Rows are points. Any point is a mix of the corners, with weights that add up to 1. It lies inside the corners' shape when no weight is negative. Say inside or outside, and name the corners with a negative weight.

Corners:
(1): [-.07 .09 .34]
(2): [-.72 -.48 -.27]
(3): [.71 -.76 -.33]
(4): [.34 .41 .08]
Points:
[.49 -.30 -.15] -> inside
[.30 .24 .20] -> outside (2)
[-.19 -.08 .06] -> inside
[.01 .00 .22] -> inside
[-.32 -.49 -.29] -> outside (1)
[.55 -.38 -.09] -> outside (2)

Corners:
(1): [.60 .07 -.16 .12 -.01 .29 .23 .33 -.09 -.18 .04 .25]
(2): [.04 -.39 .56 .47 .11 .27 -.29 .19 -.13 -.19 .50 .16]
(3): [.18 .33 -.44 .50 .28 .31 -.08 -.02 .00 .34 -.05 -.08]
(4): [.48 .23 .54 .07 .51 .35 -.09 -.33 .28 .06 -.13 .11]
(5): [-.43 -.39 .30 -.16 -.05 -.14 -.20 .23 .37 .16 -.10 .19]
(6): [-.36 .33 -.06 .65 -.36 .04 .30 -.31 .53 -.37 -.64 .46]
(7): [.14 .05 .67 -.23 .17 -.10 -.33 .39 .02 .50 -.45 -.02]
(8): [-.08 -.43 -.25 .23 -.22 -.42 .59 .26 .11 .20 -.19 -.05]
(9): [-.09 .18 -.13 -.18 .31 -.24 .38 -.48 -.15 .00 -.01 .50]
(10): [.38 -.34 -.27 .43 .00 -.15 -.11 .18 .28 -.63 .37 .43]
(11): [-.10 .37 .62 -.15 .22 -.32 .19 -.33 .22 .38 .23 .05]
(12): [.40 -.12 -.21 -.41 -.44 -.29 .94 -.59 -.50 .24 .22 .50]
(13): [-.16 -.12 -.41 -.44 -.54 .07 .26 -.07 .02 -.64 -.21 -.20]
Points:
[-.01 -.07 .13 .02 -.04 -.12 .09 .07 .04 .09 -.05 .18] -> outside (4)
[.08 -.10 -.08 .02 -.18 -.08 .24 .01 .18 -.21 -.23 .24] -> outside (2, 3, 11)
[.12 -.02 .22 .02 -.01 -.01 .14 -.05 .13 -.09 -.03 .20] -> outside (3)
[.04 -.12 .13 .13 .02 .06 -.01 .06 .22 -.22 -.21 .19] -> outside (3, 11, 12)
[.01 .18 .04 .02 -.09 .16 .17 -.21 .03 -.09 -.28 .31] -> outside (8, 10, 11)
[-.06 -.46 -.02 -.23 -.18 -.24 .23 .16 .02 -.06 .24 .22] -> outside (3, 4, 6, 7)
[.07 .06 .25 .16 .06 .10 -.11 .02 .30 -.25 -.17 .24] -> outside (3, 8, 12)
